Each row of a before or after table is a point. One or more steps were done to the points. Then noise was added and the rows were shuffled. The steps act on columns, c1 being the first. Name the steps. A step turns or swaps two columns, mirrors them in a line or flattens them onto one, adds a multiple of one to another, or multiplies or shifts one. Angles are multiples of 10 degrees, from the lower column toward the higher: turns from -170 to 170, lines from 10 to 170 but not 90. Use the fewest steps. Two steps may share a column if one is a turn and the other turns, adds or multiplies; they go together, in the order done. Otherwise the lowest column goes first.
In the rows, zero is written as 128.

Before, 14 rows:
[[156 172 152]
 [175 123 160]
 [182 150 131]
 [172 183 164]
 [114 193 154]
 [144 195 132]
 [174 190 145]
 [148 192 154]
 [ 50 191  65]
 [175 178 118]
 [151  81 112]
 [180 179 157]
 [121 152  75]
 [178 131 126]]
After:
[[179  82 132]
 [155  84 149]
 [151 120  76]
 [101  86 161]
 [222 166  69]
 [117  71 131]
 [112  80 129]
 [ 76 129 111]
 [159  60 149]
 [154  58 164]
 [142  65 117]
 [143  57 162]
 [193 108 149]
 [170  82 152]]
Steps: turn c1 and c2 by -120 degrees

Before, 13 rows:
[[135 115 104 162 143 131]
 [113 139 140 149  46 106]
 [135 117 104  95 106 165]
 [101 134 139 249  88 147]
 [109 158 175 137 165 152]
 [206  62 124 104 151 165]
 [177 100 176 127 111 219]
 [ 38 192 177 100  73 130]
 [124 101 136 142  88  85]
 [143 139 122  92 183 157]
 [142  40 125 111 148 114]
 [ 58  39 117  81 117 182]
 [142 126 136 138 148 168]]
After (13 x 6):
[[109 117 128 118 180 188]
 [138 113 125 123  86  64]
 [163 147  88 148 160 165]
 [225 151 110 147  71 103]
 [115  65 127  79 150 124]
 [ 52  83 105  84 154 182]
 [ 97 110  64 109 114 208]
 [115 109 147 109 104 154]
 [117 136 152 133 143 141]
 [146 148 118 137  45  63]
 [195  56 162  65 118 177]
 [159 190 128 178  86 124]
 [116 135 112 129 148 180]]
Steps: turn c1 and c3 by -160 degrees; flatten c2 and c4 onto the line at 40 degrees; add 0.5 times c5 to c6

Before (8 x 11):
[[143 124 118 108 139 131 146  57 117 109 120]
 [  7 117 128 121 141 122 133 117 149 137 128]
 [128 119 132 100  97 123 138 137 152 142 127]
 [137 102 143 126 134 119 109 141 142 139  83]
 [148 133 113 126 109  95 144 131 143 126 121]
 [153 122 121 124 115 112 116 133  84 126 126]
 [129 126 152 108 132 128 146 124 134  67 120]
 [151 131 156 110 139 102 143 130  99 130 112]]
After, 8 rows:
[[153 119 126 114 105 133 121 131 153 144 136]
 [143 122 122 148 118 145 122 137  86 115 129]
 [134 103 128 135 135 139 109 128 142 118  80]
 [154 125 158 131 137 126 155 104 117 133 117]
 [141 134 115 144 106 161 138 136 143 141 129]
 [ 73 116 134  20 147 135 122 124 148 137 121]
 [145 126 144 120 132 127 191 113 133 112 117]
 [156 131 142 139 131 153 132 114 101 143 111]]
Steps: turn c1 and c4 by 60 degrees; add -0.7 times c2 to c5; turn c5 and c11 by -20 degrees; flatten c3 and c8 onto the line at 140 degrees; multiply c6 by -1; turn c7 and c10 by 60 degrees
